Rows are points. The points of each table are mixes of a few directions, plus a little noise. Count the directions of each table, and those that both share. Where both have some left over, give the other angles between the two spaces (their principal angles), to ten degrees, smallest first.

First:
[[23, -12, -15],
[16, 48, -66],
[11, -40, 27],
[14, -17, 1],
[-52, -2, 64],
[-11, 25, -13]]
Second:
[[55, -79, 12],
[-24, -9, 38],
[-10, 28, -15],
[-7, 34, -24],
[-13, 27, -10]]
Directions: first 2, second 2, shared 2

First:
[[-17, 47, 3, 10],
[-13, -84, 59, -42],
[-6, 8, 5, 0],
[22, 17, -42, 18],
[31, 20, -56, 25],
[-18, -7, 30, -13]]
Second:
[[-2, -47, 68, -27],
[-28, 39, -56, 15],
[31, -18, 26, -2],
[39, -27, 39, -5],
[-11, 31, -45, 15],
[-31, 22, -31, 4]]
Directions: first 2, second 2, shared 1; angles 60

First:
[[28, -30, -13, 33, 13, 13],
[27, -28, -13, 32, 13, 13],
[36, -93, -38, 44, 13, 11],
[-23, 102, 39, -29, -6, -2],
[-34, 21, 12, -39, -16, -18],
[-32, -40, -11, -37, -20, -24],
[0, -3, -2, 0, 0, 0],
[-35, 77, 32, -42, -13, -11],
[32, -8, -6, 37, 16, 19]]
Second:
[[2, -23, 1, 0, 26, 27],
[-53, -3, 2, -41, 21, -80],
[30, -15, -18, 33, -3, 71],
[-37, 41, -11, 2, -39, -61],
[8, 8, 15, 39, -4, 55],
[9, -23, -59, 25, -8, 46],
[20, 21, 54, -20, -1, -24],
[21, -5, 16, -40, 8, -35]]
Directions: first 2, second 4, shared 0; angles 40, 40

First:
[[4, 3, -5, -5, -15, -5, 2, 0],
[-25, -11, 27, 38, 78, 33, -15, -4],
[4, 6, -8, -4, -35, -3, -3, -1],
[27, 7, -23, -43, -50, -38, 23, 7],
[-7, 1, 4, 12, 0, 11, -9, -3],
[-14, -27, 36, 17, 155, 10, 15, 6],
[-16, 10, -1, 30, -46, 29, -30, -11],
[29, 13, -31, -44, -85, -38, 19, 5]]
Second:
[[48, 71, -50, -63, 20, 37, -22, 9],
[54, -16, 25, 42, 7, 36, -11, -4],
[-73, -30, 35, -8, 2, -5, -37, 6],
[29, -22, 14, 31, -13, 3, 37, -12],
[-15, 12, -22, -33, -5, -56, -25, 24],
[-23, -35, 48, 65, 10, 65, 6, -28],
[0, 34, -25, -25, 16, 4, -33, 12],
[-3, 20, -40, 24, -7, -28, 60, -16],
[-15, -33, 13, -33, -32, -54, 28, 8]]
Directions: first 2, second 5, shared 1; angles 90

First:
[[-26, -5, -32, -30, 7, 69, -13, 51, -17, 11, -65],
[67, 16, 16, 4, 11, -128, 4, -35, 3, -24, 73],
[-14, -6, -4, 3, -5, 21, 3, 1, 5, 6, -7],
[-42, -10, 9, 16, -14, 72, 2, -1, 6, 12, -26],
[24, -8, -15, 10, -3, -62, 20, -24, 20, 2, 44],
[22, -8, 3, 27, -10, -69, 25, -45, 28, 0, 63],
[-24, -3, -16, -17, 3, 57, -10, 33, -11, 8, -47],
[-6, 22, 41, -12, 9, 41, -32, 18, -32, -16, -34]]
Second:
[[-48, -10, 17, 20, -17, 80, 1, -6, 7, 12, -26],
[52, 25, 22, -15, 18, -79, -17, -4, -19, -27, 29],
[-62, -23, -26, 4, -15, 107, 8, 23, 10, 28, -54],
[-8, -14, -70, -38, 12, 28, 2, 57, -6, 18, -49],
[1, -11, -39, -12, 3, -3, 9, 18, 6, 11, -8],
[-8, 7, 50, 30, -11, 5, -2, -37, 4, -9, 22],
[30, 30, 61, 5, 8, -41, -24, -22, -22, -30, 25],
[-15, -19, -36, 3, -8, 12, 20, 3, 20, 19, -3],
[58, 16, 22, 5, 9, -109, 1, -33, 0, -23, 65]]
Directions: first 3, second 3, shared 3

First:
[[17, -25, 16, 13, -14, 5, -16, -24, -37, 29, -19, -16],
[-32, -75, 10, 14, -11, 56, -62, 17, 52, -12, -2, -12],
[-3, -56, 4, -1, 4, 22, 4, -18, 25, 43, 34, -49],
[-26, 70, 65, -16, -29, -52, 21, -31, -8, -10, -12, -6],
[-3, 21, 32, -17, -41, -13, 40, -25, -8, 31, -6, 12],
[-35, 40, 3, -3, 26, 23, 8, -14, -73, -68, -48, -23],
[32, 2, 4, 8, -23, -40, -22, 16, 33, 28, 13, 40],
[18, 5, -61, 8, 82, -11, -9, 28, -3, -28, 33, -29],
[30, 19, -72, -7, 4, 11, 30, 48, 16, -12, 6, 83]]
Second:
[[14, 47, 53, 9, -29, 23, -2, 12, 60, -28, 8, 14],
[-49, -1, -29, -41, 0, -33, 58, -9, 6, 22, 21, 7],
[44, -24, -6, 39, -3, 21, -58, -7, -86, -6, -61, 8],
[-23, -1, 27, -8, -31, -36, -10, -12, 9, 17, -6, 11],
[47, 53, -27, 13, 8, 96, 43, 28, -25, -60, -26, 34],
[3, -61, -9, 14, 28, -40, -52, -16, -27, 39, 7, -45],
[-51, 3, -8, -21, 6, -17, 0, 22, 61, -25, 24, 13],
[15, -15, 0, -4, 18, -15, 21, -20, -1, 41, 32, -43]]
Directions: first 6, second 5, shared 4; angles 90

First:
[[3, 9, 31, 0, 25, 55, 28, -25, -9, -51, -10, 11, 26, -27],
[-46, -4, -4, -41, -1, -71, -83, 16, -48, 175, -30, 9, -84, 29],
[-15, 1, -12, -73, 20, -6, 46, 48, 48, -71, -15, -17, 30, -20],
[13, 3, -26, 37, -20, -25, -18, -19, 9, 35, 11, -11, -3, 30],
[7, 6, -51, 18, -18, -53, -12, -8, 42, 36, 6, -32, 7, 44],
[18, 14, -7, 20, 12, 29, 34, -35, 33, -57, 0, -12, 50, -2],
[-9, -13, 44, -19, 5, 35, -2, 21, -49, -13, -3, 31, -25, -36],
[-4, 9, -9, -12, 14, 1, 19, -8, 25, -19, -9, -12, 23, 1],
[10, -8, -2, 48, -29, -20, -45, -13, -34, 69, 17, 10, -34, 23],
[17, -12, -3, 8, -18, 8, 19, 30, 5, -58, 24, 3, 9, -15],
[10, -5, 33, 12, 5, 48, 13, -7, -29, -41, 6, 21, 4, -30]]
Second:
[[74, 31, -26, -32, 45, 73, 16, 76, -88, 72, 50, 16, -38, -18],
[-28, -12, 9, 12, -17, -27, -5, -28, 33, -28, -18, -6, 14, 6],
[23, 10, -8, -10, 14, 23, 5, 24, -28, 23, 16, 5, -12, -6],
[45, 19, -16, -19, 28, 44, 10, 46, -55, 44, 30, 9, -23, -11],
[-22, -9, 8, 9, -14, -22, -5, -23, 27, -22, -15, -4, 11, 5],
[-75, -32, 26, 33, -46, -74, -16, -77, 91, -74, -51, -17, 39, 18],
[-30, -13, 11, 13, -18, -29, -6, -31, 36, -30, -20, -7, 15, 7],
[13, 5, -6, -5, 8, 13, 3, 14, -17, 14, 9, 3, -7, -3]]
Directions: first 4, second 1, shared 0; angles 60

First:
[[-53, -30, -10, 14, 8, -15, -4, -8, -39, 58, -17, 88, 15, -3, 19, 12, -7, 6],
[56, 33, 8, -13, -8, 16, 4, 7, 41, -59, 17, -91, -17, 6, -22, -13, 9, -7],
[32, 14, 9, -8, -7, 10, 1, 10, 22, -37, 11, -54, -6, -2, -7, -5, 3, -2],
[-56, -52, 4, 8, 1, -11, -6, 14, -48, 50, -12, 83, 29, -23, 36, 24, -19, 10],
[27, 45, -15, 2, 6, 1, 6, -28, 31, -14, 1, -32, -25, 30, -31, -24, 20, -9],
[32, 87, -42, 12, 20, -7, 14, -68, 49, -1, -6, -25, -50, 69, -63, -48, 44, -16],
[-8, -5, 0, 2, 1, -2, 0, 0, -6, 8, -2, 12, 4, -2, 5, 2, -1, 1],
[-29, -89, 47, -14, -22, 10, -14, 74, -48, -5, 9, 16, 51, -74, 66, 51, -45, 17]]
Second:
[[17, -23, 25, -39, 4, 11, 18, 26, -17, 0, 22, 14, 38, -89, 24, 11, 1, -29],
[36, -7, 36, -17, 6, -23, 28, 23, -17, -17, 10, 33, 50, -78, 6, 23, 14, -46],
[-67, -17, -33, 54, -13, 59, -31, 0, 31, 56, 12, -68, -38, 155, -13, -32, -5, 42],
[-30, -7, -6, 37, -1, 25, -8, 0, 18, 42, 17, -41, 7, 81, -9, -9, 10, -10],
[30, 30, -16, -3, -8, -50, -4, -20, -11, -60, -50, 44, -47, -11, -17, 3, -13, 46],
[2, 3, -1, -11, 4, -1, 1, -8, 0, 1, 1, -2, 3, -17, 5, 0, -2, -6],
[26, 12, 26, 10, 12, -33, 20, -5, -1, 0, 11, 14, 42, -27, -5, 19, 19, -55],
[14, -13, 8, -13, -17, -6, 4, 35, -15, -43, -20, 36, -12, -30, 0, 5, -8, 36],
[33, 6, 10, -30, -2, -28, 10, 7, -17, -42, -18, 43, 0, -76, 7, 14, -6, 7],
[-59, 15, -51, 10, 11, 45, -33, -57, 29, 68, 13, -73, -42, 90, 3, -36, -14, 17]]
Directions: first 2, second 4, shared 0; angles 30, 90
